Rows are points. A path goes straight from each point to the next, and from the last back to the first. The post is the endless flat space through its rows: a point in 2 columns, a line in 3, a plane in 4, and so on, so that a path can go around it. How many times does the path go around the post? Going back the other way cancels.

Post (1 x 2):
[[ 9 24]]
Path (16 x 2):
[[ 28  23]
 [ 53  53]
 [ 47  -3]
 [ 11   8]
 [ -6   8]
 [-47  49]
 [  3  50]
 [ 51  59]
 [ 29  21]
 [ 16   2]
 [ -1   4]
 [-43  34]
 [-11  40]
 [-21  24]
 [  2   5]
 [ 16   5]]
Times around: 1

Post (3 x 4):
[[  0   5 -36  15]
 [ 32  20  36  23]
 [-12   5 -44 -29]]
Path:
[[ 38 -32 -23   5]
 [-19 -35  -3 -20]
 [-20 -28  -7  35]
 [ 34 -25  14  -4]
 [ 45  -4 -14 -15]
 [  7  33 -60  10]
 [-17  49 -29 -17]
 [  3  25 -19  -7]
 [ 46  19 -14  19]]
Times around: 0

Post:
[[ -5 -16   2  30  11   1  25  -1]
 [-15 -14  38  16  -3 -26 -40  -7]
 [-14   5  12  24  13 -12  55  26]
 [  2  -3  20 -14  -1  31  29 -16]
 [-15   4  23 -10   3  13   9 -56]
 [-11  13 -15 -23  11  42 -21 -38]
 [-19  -8  -2 -40 -35 -25 -35 -15]]
Path, 15 rows:
[[  1  41  31  12  20  -5  12 -41]
 [ -4   6  20   6 -35  -4  11 -11]
 [-41  32   4  22   3  -2   8 -11]
 [-43   7  41 -10  10  25 -52  -2]
 [ -7 -31  57  -2   3   8  15   8]
 [ -3   6  17  -6  30   9  16 -32]
 [  6  24   4 -46  -4  12 -15 -38]
 [ -4  -3 -18   5  -8  22  -8 -60]
 [ -9  14  13  14  -4  26  36  18]
 [-27 -17  12   7   7  24   4 -11]
 [-25 -18  49  -5   4 -19  14   7]
 [-14 -22  10 -11   4  14  32  -1]
 [-28   6  22  -8  -9  -1 -21  -4]
 [-11 -12   8   4 -27  -7  -8 -12]
 [  4  14  33  17   7   0  15  13]]
Times around: 1

Post (8 x 9):
[[-22 -17  21  13 -19  16  -2 -12 -16]
 [ 38  54 -13   1   4   7  27  17   8]
 [-20  -5   6  16 -11   5 -19 -18  14]
 [-10   0   5 -13  12  10 -15   5  -4]
 [-14 -14  -3  11   2   9   0 -24 -12]
 [-10   8  17  18  10  21 -14   3 -12]
 [-21   7   1   9   9   7   9  18   8]
 [ 18 -16 -60  44 -14  -9  17  31  17]]
Path, 21 rows:
[[ -8  12  -8  15  -9  25  23  16 -23]
 [-31  28 -13   8  21  -6 -18   0   5]
 [ -6   7  -9 -14  11 -23  55 -10 -16]
 [ 21  29 -40  -4   8 -35   3 -16  15]
 [  0  -3  -3   3 -29   5 -11  16 -10]
 [-34   5  23  13   6  34   0   2 -14]
 [ -8 -20   7 -24   8  17  -7 -17  -3]
 [ 18  15  13  -7  30  11   5 -15 -30]
 [-39  -9  -7  -3   9 -14 -15 -19  -3]
 [ -5 -15 -20  12 -18   1 -30 -38  -3]
 [-23   0   0  38  -4  24   4  27   4]
 [  2  27  13  -4   3  13  18   1  33]
 [  5  30 -21 -11  28  30  46  19 -16]
 [ 23  14 -19  15 -16  15   3  10 -22]
 [ -2  36  10  53  17   0  -5  18  -6]
 [-18 -27  -9  16   0 -17 -12  11  37]
 [  3  -7  -4 -10   6  28  19 -24  -6]
 [ -4  15   3   1   7  22 -28  -6  28]
 [ -1   7  -3   4  11   5  15  26  35]
 [ -4   1   6  24  18  -4  17  21 -22]
 [-18  32   2   9  -5  -9 -14   0   4]]
Times around: 1

Post (11 x 12):
[[  9  -5  -6  -3  -4 -12  16 -15   2   0  17   7]
 [-12 -11   4 -11   2  -9 -10 -10   9   0  -6  -6]
 [ 19   5 -17   5  -9   1   1   9  26 -13   9   7]
 [  1 -12 -22   2  17  40  12   3  -1   8  -1  -4]
 [  9  -7 -10   0 -27  -2  11  14  20  -9  -3   4]
 [  5  29  16 -12  -1 -30  15   0  29 -18  28   8]
 [-11   8  -9  -3   8  -9  12  -7   5  -6  15  13]
 [  3  -3 -13 -10  -9  -7   3 -20  -1  -6 -14 -10]
 [-13  -4  13  20  -9  25 -16  17   8 -17   6   2]
 [  5   5  -4 -15   5 -17   7   1 -19  12   8  12]
 [ -9   1  -6  -3   3  -5  -6 -11  -6  25  -9 -11]]
Path:
[[ -1  24   8  -9 -26 -37 -26  15  14  16  -6 -13]
 [ -2 -15  -6  -5  -5   6  -9  -2  10  10   3   2]
 [  3  -8  -4 -11 -18  -3  22 -19   5   2 -17  -2]
 [ -8 -21 -24  12   0   3   9 -41  -4 -24 -13  -3]
 [  4  -2   2 -23  -3 -47  16   6  -3  -5   6   6]
 [-22  -3   7  -4   3   8 -21  -1  13 -30  11   5]
 [ -8  29   4 -10  -1  -3   5 -21   9 -10  15   8]
 [ 12  39  40  10 -19 -21  16   9  10  -2  17   7]
 [  8   0   7  -4 -11 -14  13   9   7   1 -20 -12]
 [ 18 -21 -18  19 -14  18  -4 -11   5   5 -10 -23]
 [ -9  10   4  -7   0  -2  17  -7   0  -1  21  -4]
 [-12  15  -8   2  -6  21  13 -11  10 -10   7   4]
 [  4  -2 -14 -12  14  34  18   7 -18  -1 -14  13]
 [ -7  -2  -1 -22   3  19  -9  17  60 -31  10  14]
 [-13 -21 -10  -9   9 -17   9   1  -2  20  24  28]
 [  0   6 -13 -19  -4   9  -2  32  40  -1 -22  -1]
 [ -6  -3  -6  11  -9   1   6   7 -17 -12  -9  23]
 [ 26  17  22  -8  -1 -41   9  10  23   6  21 -14]
 [ -3  -1   7   4 -10   1   6  17   1 -18  22   4]
 [  7  13  -2  -1 -10   7  16   2  27 -14  27   6]
 [-13  14   8 -12  -5  -8  -1 -13  -9  24 -23 -12]
 [-11  -1  -1  -4  33  21  25 -19   7 -14   2   3]
 [  8  -9   0  -7  20 -12   6   9  23 -14  23   7]
 [-15   5  -2 -14   6   1  15   7   8 -10  15  -1]
 [ -9  22   5   1 -12  -4  -9 -13  13  23 -12 -27]
 [  1  18 -12   8  -6  11  11 -11   7 -14   5  13]
 [ -5  -5 -23  32   1   5 -15 -12   6  -1 -14  -8]
 [ 12  -3  12   2 -10  -8  -6  22  25 -15  13  -7]]
Times around: 5
